Each row is a point. Each copy is the shape, with its points in the same order, turned, moved and blurred by noise. Say if it was mirrored as well.
In the rows, 128 means zero.

Shape:
[[123 120 101]
 [128 105 128]
 [ 70 125 119]
 [123 114 126]
 [153 144 118]
 [ 72 116 158]
 [134 151 158]
 [138 143  78]
 [181 124  76]]
Copy 1 (9 x 3):
[[136 109  90]
 [154 120 115]
 [151 167  77]
 [144 124 113]
 [110 110 121]
 [163 182 116]
 [114 146 138]
 [108  98  79]
 [116  56  99]]
Copy 1 is: mirrored
Copy 2 (9 x 3):
[[143 140  87]
 [110 136 100]
 [119  87  83]
 [118 135 114]
 [149 154 131]
 [ 85  86 113]
 [124 134 159]
 [178 142  98]
 [167 198  98]]
Copy 2 is: mirrored
Copy 3 (9 x 3):
[[137 106  91]
 [138  92 119]
 [ 83 100  91]
 [131  99 116]
 [156 134 118]
 [ 73  87 128]
 [123 133 150]
 [153 137  77]
 [198 124  87]]
Copy 3 is: only turned

Shape (10 x 4):
[[139 158 158 153]
 [132 132 114  66]
 [137 121 117  65]
 [126 143  87  98]
 [125 145 123 169]
 [135 145 140 161]
 [115 104  96  85]
 [154 133 127 156]
 [ 74 118 140 148]
 [ 91 136 109  61]]
Copy 1, 10 rows:
[[ 84 157 114 125]
 [152 101  88 159]
 [164 106  91 175]
 [158 101 108 121]
 [105 144 149 110]
 [ 99 155 134 123]
 [159  94 128 160]
 [119 163 134 126]
 [ 80  98 157 144]
 [139  66  96 158]]
Copy 1 is: mirrored
Copy 2, 10 rows:
[[119 120  85 174]
 [159 149 172 124]
 [147 141 171 126]
 [148 164 136 107]
 [107 124  83 141]
 [108 127  88 159]
 [133 134 164  98]
 [ 98 141 100 156]
 [128  69 100 114]
 [187 125 156 107]]
Copy 2 is: mirrored
Copy 3 (10 x 4):
[[160 133 102 135]
 [ 78 102 124  86]
 [ 75 112 129  84]
 [113  78 118  79]
 [173  97 120 130]
 [166 120 120 128]
 [ 88  81 158  94]
 [168 119 130 109]
 [133  77 142 167]
 [ 63  73 118 109]]
Copy 3 is: only turned

Shape, 9 rows:
[[130 159  77 133]
 [ 98  79 121 129]
 [157  93  88 190]
 [120 156 145  93]
 [159  98  99 132]
 [124 122 153 137]
 [113 121 131 120]
 [ 99 163 173 146]
 [148 158  96 154]]
Copy 1:
[[112 123 141 194]
 [155 170  90 132]
 [204 145 150 180]
 [ 85 140 128 121]
 [165 113 116 152]
 [134 161 135 120]
 [124 152 114 132]
 [ 93 188 159 121]
 [130 128 162 179]]
Copy 1 is: mirrored
Copy 2 (9 x 4):
[[ 83 107 161 103]
 [134 135 122 170]
 [123 106 211 168]
 [139 116 112  83]
 [128  82 159 148]
 [160 131 144 122]
 [136 125 126 129]
 [158 169 144  83]
 [108 104 183 102]]
Copy 2 is: mirrored
Copy 3, 9 rows:
[[129 146  86  78]
 [161 123 177  89]
 [198  80 103 109]
 [107 160 150 118]
 [192 128 122 116]
 [142 120 158 133]
 [135 140 154 112]
 [ 86 110 157 135]
 [133 126  87 114]]
Copy 3 is: only turned
Copy 4:
[[134 194 140 117]
 [154 115  90  98]
 [191 153 112 171]
 [ 79 136 137 101]
 [141 154  91 149]
 [122 111 132 125]
 [122 128 119 106]
 [110 103 180 107]
 [135 177 151 146]]
Copy 4 is: mirrored

Shape:
[[147  72 112 121 102  71]
 [110  97  89 150 135 137]
 [171 135 118  87 155 172]
 [140 120 140 153 145  98]
 [119 128 205 118  72  79]
 [ 79 169 125 106 129 148]
 [126 144 158 140 141 131]
 [129 119  75 102 196 129]
 [110 117 114 121 130 128]
 [132 143 120 135  85 101]]
Copy 1, 10 rows:
[[113 178  76 166 115 128]
 [148 180 135 119 134 148]
 [110 110 188 166 116 126]
 [ 93 154 110 112 117 125]
 [104  81  44 119 103 129]
 [170  94 140  97 143 104]
 [109 106 127 100 114 124]
 [135 180 182 144 128  79]
 [144 144 121 123 122 123]
 [113 121  91 131 164 136]]
Copy 1 is: mirrored
Copy 2, 10 rows:
[[ 80  86 187 125  97 165]
 [109 148 175  98 104 104]
 [137 150  93  70  87 175]
 [132  90 141 137 112 128]
 [120 102 153 165 191 194]
 [140 199 120 142 141 137]
 [150 120 123 122 136 134]
 [135 158 139 111  43 121]
 [117 150 157 121 113 135]
 [ 83 116 131 136 143 139]]
Copy 2 is: only turned

Shape, 9 rows:
[[117 125 123  87  97 124]
 [163 157 147 122 128 101]
 [110 109 162 134 179  70]
 [110 127 106 168 101 178]
 [110  81 177 114 141 151]
 [165 167 150  95 115 148]
 [117 173 167 120 149 108]
 [167  98 134  93 126 163]
 [142 150  97  81 120 143]]
Copy 1:
[[117 139 156  92 152 126]
 [130 125 147 156 181 132]
 [ 83  87 122 156 132 179]
 [150 138 110 114  97  69]
 [128  76 158 111  96 139]
 [153 102 171 125 186  97]
 [ 90  91 143 146 176 113]
 [187 109 158 101 145 137]
 [154 126 131  86 181 111]]
Copy 1 is: mirrored
Copy 2 (9 x 6):
[[ 93 119  98  94 111 121]
 [151 147  69 133 105 119]
 [127 141 114 160 110  51]
 [ 95 111 158 144 125 178]
 [ 88 174 151 127 149  88]
 [146 146  71 105 144 150]
 [113 141  68 164 128 104]
 [135 138 142  80 163 127]
 [130 102  94  95 138 140]]
Copy 2 is: only turned

Shape, 13 rows:
[[137  75 101 136 147 104 150 134]
 [112  59 150 175 120 129 126 122]
 [138 222 159 129 101  96 116 159]
 [122 164 156  89 134 171 132 152]
 [143  86 139 145 115 132 136 159]
 [152 157 145 111 143 143 124 121]
 [127  66 144 166 152  99 114 172]
 [158 150 160  98 142 154 102 108]
 [105 146 140  86 119 130  91 129]
 [114 219 120 156 142 136 114 149]
 [119  63 162 129 151 115 153 110]
 [131  82 122 156 100 122 132 135]
 [149 174 139 103 138 155  87 131]]
Copy 1:
[[125  97 129 159 116 150  82 105]
 [144  95  86 207 154 140 109 116]
 [117 145 108 108 117  29 139 182]
 [145 171 140 119 159  87 154 114]
 [159 109 118 169 143 109  92 113]
 [146 137 140 122 127 110 156 142]
 [142  94  96 198 102 109  99  84]
 [157 122 146 124 137 109 181 135]
 [114 116 115 111 160  90 162 111]
 [126 181  76  98 102  84 142 160]
 [119 104 143 205 143 148 123 110]
 [144  91  98 165 151 127  87 127]
 [157 134 120  96 128  95 176 130]]
Copy 1 is: mirrored
Copy 2:
[[123  71 154 124 166 115 119 108]
 [138 110 190 118 114 126 119  76]
 [127 129  58 167  75 161  84 165]
 [130 166  75 115 130 102  81 126]
 [105 106 158 119 117 107 101 105]
 [116 154  97 124 140 138 114 137]
 [111  84 178 134 132 141  70  85]
 [110 172  94 101 140 152 115 127]
 [141 130  69 100 120 142  99  95]
 [137 150  63 205 113 141  99 121]
 [157 109 180  91 154 128 105 113]
 [118  93 156 122 111 117 131  95]
 [ 99 163  68 127 131 149 106 113]]
Copy 2 is: only turned

Shape, 13 rows:
[[115 108 135 126 123  96 120 107]
 [162 119 118 113 189 141  92  67]
 [155 135 111 125 129 146 153 144]
 [153 128 120 117  77 124 138 112]
 [ 96 116 185 154 121 156 144  94]
 [163  85 157  81 130 115 128 110]
 [142 117 148 157  97 103 170 147]
 [133 135 124 116 143 115 153  67]
 [198 131 115 102 118 162 146  70]
 [139  69 142 155 149 166 162  61]
 [ 98 105 150  62 143  54 120 143]
 [ 77 149 109  82  90 134 122 156]
 [136  89 132 138 124 120 110 123]]
Copy 1, 13 rows:
[[164 115 131 138 126 115 116 124]
 [126  87 146 125 202  98 164 159]
 [108 136 129 109 131 164 141 139]
 [121 158 148 126 111 126 105 159]
 [159 162  91 125 175 119  98 103]
 [173 120 167 131 162 152 112 177]
 [155 165 146 107 102 160 119 104]
 [149 151 135 147 151 105 167 153]
 [102 174 170 122 173 120 143 187]
 [138 161 153 165 212 132 131 101]
 [213  81 113 149  97 151 120 168]
 [117 121  67 144  92 152  96 168]
 [139 107 144 127 143 134 104 118]]
Copy 1 is: only turned
Copy 2 (13 x 8):
[[142 108 143 107 157 125 134 112]
 [175 115 151 124 121 208 117 145]
 [152 139 124 155 110 106 127 152]
 [147  73 117 138 129  92 119 139]
 [ 79 106 134 141 157 142 168 144]
 [159  85 190 114 117 121 145 144]
 [122 122 142 145 163  66 125 144]
 [173 105 121 122 157 147 152 151]
 [184  72 129 171 111 146 128 176]
 [128 101 161 192 156 173 171 131]
 [160 131 174  35 135  93 153 109]
 [129 117  76  83  89  84 142 101]
 [130 109 158 129 137 126 115 107]]
Copy 2 is: mirrored

Shape (15 x 9):
[[122 123 110 115 179  50 174 138 158]
 [179  95 103  91 100 137 145  66  69]
 [ 85 167 135 138 126 115 100 175 137]
 [113 143 142 142 112 165  91 181  86]
 [161 126 116 141 157 107 145  91 161]
 [115 130 114 136  99 128 122 118 104]
 [ 91 141 118 132  97 192 110 161 132]
 [ 95 163 157 140 160  99 145 140 157]
 [134  93 120 156 110 117 135  87  94]
 [120 146 116 116 109 156  88 102 106]
 [125 137  95 151  83 180  89 148 144]
 [143 112 105 133 159 160 144 103  81]
 [160 113 146 122 155  65 135 127 138]
 [121  99 158 112 147 101 146 120 152]
 [ 78 125 114 135 120 152  57 155 136]]
Copy 1, 15 rows:
[[125 184  82  81  93  71 161 117 132]
 [ 40  87 161  91 119 136 108 127 114]
 [177 138 118 147 136 108 135 111 197]
 [159  79 128 184 116 123 100  92 177]
 [123 159 119  99 122 122 146 163 101]
 [103 115 124 133 145 127 118 113 169]
 [158 110 133 179 148 172 110  73 164]
 [181 147  90 101 129 101 149 124 158]
 [ 68  98 104 126 135 129 125 151 144]
 [122 107 153 124 134 164  93 131 167]
 [131 132 160 195 161 163 122 111 157]
 [ 98 104 115 121 105 142  83 116 105]
 [122 125 108 100  82  83 165 152 132]
 [125 131  98  97 101 129 179 125 138]
 [149 143 122 185 116 167 119 120 206]]
Copy 1 is: mirrored
Copy 2:
[[104  52 145 112 161 109 132  92  95]
 [130 179  96 143  70 140 181 113  68]
 [124 106 170 133 127 143  67 150 163]
 [139 149 127 161 103 179  59 158 147]
 [158 106 113 125 143  91 155 112 117]
 [147 148 151 132  97 141 110 136 107]
 [143 178 139 109 130 166  71 167 149]
 [128  95 172 147 171 117 104 122 145]
 [169 149 132 147  95 121 122 113  71]
 [133 168 132 140  88 123 118 166 133]
 [174 165 122  91  99 150  84 165 156]
 [144 148  92 158 130 139 133 154  73]
 [125  84 122 148 121 108 129  74 118]
 [116 128 136 135 151 106 111  77 116]
 [130 149 136 116 101 116  41 166 148]]
Copy 2 is: mirrored

Shape:
[[130 151 105 143 183 108 133 149  55]
 [137  98  92  94 109  96 115 158 162]
 [134 131 120 144 130 109 151  87 179]
 [117 136 159 184  84 157 143 132 110]
 [122 124 112  71 157 147 126 132 162]
 [111  88 159 157 106  87  69 100  99]
 [110 166  54  88 123 149 147 136 110]
 [144 105 159 151 140 145 131  77 133]
 [126 137 130 147 139 163  93  88 110]
 [ 90 137 108 138 122 135 122 116 172]
 [139 167 175 160 135  82 114  73 117]
 [185 148 138 169 177 167 109 133  91]
 [112 131 125 109 139 120 112 115 143]]
Copy 1 (13 x 9):
[[176 130 127 147 103 105  84 140  51]
 [ 91 109 118 123 147 113 162 167 120]
 [ 97 142 106 129  79 152 124 138 158]
 [146 121 202 149 106 143 105  97 153]
 [133 122  88 157 140 125 123 193 156]
 [101 177 146 139 164 120 113  68 113]
 [152  79 114 178 122 174 128 184  94]
 [153 164 119 123 110 137 110 101 167]
 [161 166 133 145 139 167  92 126 136]
 [100 147 136 171 111 159 127 159 148]
 [102 151 119 121 103 142  45  83 126]
 [200 158 151  89 114 132  69 147 116]
 [113 138 110 155 133 133 107 150 135]]
Copy 1 is: mirrored
Copy 2:
[[145  89 181 114 108  82 116 138 102]
 [151 102 120 159 128 170 149 143 192]
 [135 132  62 130 125 142 144 172 122]
 [120 183 113 103 107 135 143  83 106]
 [165 121 128 124 162 170 100 175 160]
 [ 75 131 113  80 107  95 147 119 192]
 [188 148 172 150  92 153 116 181 131]
 [105 157  93  98 161 111 140 153 121]
 [108 162 140  74 130 130 134 165 123]
 [160 139  92  95 104 165 134 156 145]
 [ 63 120  85 104  97 103 108 152 109]
 [ 99 119 175  92 161 127 146 137  69]
 [137 123 115 109 124 145 111 162 157]]
Copy 2 is: mirrored
